Rows are points. A path goes straight from each point to the next, and from the last back to the first. The post is the endless flat space through its rows: a point in 2 columns, a line in 3, a plane in 4, and so on, so that a path can go around it. Count how often the path circles the post. Going back the other way cancels.
(in the rows, 128 means zero)

Post, 2 rows:
[[152 175  94]
 [142  95 115]]
Path (25 x 3):
[[116  82  82]
 [103  70 129]
 [103 122  98]
 [136 134 122]
 [152  87 143]
 [203 103 119]
 [190 154  54]
 [132 138  84]
 [118 112 108]
 [135 192 133]
 [124  82 132]
 [ 77 136 113]
 [135 151 120]
 [190 109 168]
 [176 133  92]
 [138   7  69]
 [150  67  59]
 [190 115  62]
 [132 148  68]
 [ 84 162 101]
 [133  84 138]
 [186 101 149]
 [200 125 100]
 [155 148  38]
 [152 113  79]]
Times around: 3

Post (5 x 6):
[[ 87 123 205 103 110 113]
 [153 156 173 127 128 124]
 [115 151 126  52 149 127]
 [ 81 179  59 199 111  89]
 [131 143  90 141 115 126]]
Path:
[[ 62 173  66 148 118  68]
 [170 121 187 210 118 108]
 [176 198  87 183 137  89]
 [ 84 129 107  87  96  89]
 [177 167 181 157 147 101]
 [ 83  85 211  68 141 149]
 [ 86 169 178 137 123 136]
 [138 163 163 127  74 122]
 [145 126  99  93 116  90]
 [ 75 177  79 165 145  65]
 [ 83 104 196 133 120 148]
 [ 94 146 116  56 135 163]
 [163 191  73 194  63  99]
 [136 134 137  97 107  80]
 [ 71 190 144 158 185  81]
 [ 34 172 118 109 145 128]
 [175 155 145 110  98 158]
 [181 209 173 134 130 100]
 [204 123 104  77 132 123]
 [ 67 134 187 154 118  98]
 [ 87 185 132 163 145 136]
 [201 140  39 101 116 173]
 [ 72  88 117 142  39  73]
 [ 34  66 142 126 109  69]
 [  7 157  80 197 149  76]
 [122 134 125 126 106 188]
 [214 234  78  65 157 139]]
Times around: 5

Post:
[[151 140 157  61 109 120 148 140 118 148  99]
 [158 139 147 148 208 102 112 117 176 157 125]
 [ 84 150  94 131 102 150 125 138 132 130 179]
 [173 172 142 107 138  92 166 111  81  83 158]
 [146 123 112 104 217 126  46 141 152 100 125]
 [ 94 131 136 110 124 142  87 111 125 144 195]
 [143 174 166  94 152 172  87 130 120 116 155]
 [124  92 153 134 175 176  95  81 178 103 177]
 [135  98 139 157  58 129 154 126 140 176 119]
 [141 113 141  95 141 174 109 145 109 158 117]]
Path (25 x 11):
[[ 93 101 160  82 231 129 102 136 164 110 159]
 [146 131 163  65  92  86 155 140 126 127 132]
 [140 141  97 135  82 141 130 135 105 178 184]
 [142 114  92 152 118 177 156  94 121  88 167]
 [148 113 153  88 223 122 124  75 149 134 141]
 [123 143 168  78 172 117 152 108 130 130 140]
 [130 127 171  55 200 100  73 117 153  60 155]
 [109  97 150  50 113 182 154 123 123 122 161]
 [179 161 153  80  71  92 171 136  78 145 135]
 [149 165 155 106 160 184  68 136 230 184  81]
 [180 151 151  75 179 175 107 123 172 173 115]
 [127 112 114 134 206 160  41 170 185 111 166]
 [143  70 135  91 188 107  77 151 124  88 132]
 [125  90 185  48 166 133  98 121 135 130 126]
 [130  38  99 154 122 125 103 158 101 134 156]
 [150 138 107 111 185 124  95 143  96 110 184]
 [140 127  55 123  62 144 169 113  89 145 143]
 [108 142 133 103 153 166  41  63 133 139 187]
 [118 131 143 127 172 146 106 124 142 151 105]
 [143 141 166 114 130 157 112 146 125  99 124]
 [119  28 116  92 181 176  62 170 110 158 149]
 [150 129 103 154 136 168 102 118 135 139 201]
 [111 146 184   9 124 139 120  40 128 178 212]
 [163  90 135 126 249 143  57  90 160  95 127]
 [ 97 122 154 147  96 165  43 132  93 159 176]]
Times around: 3
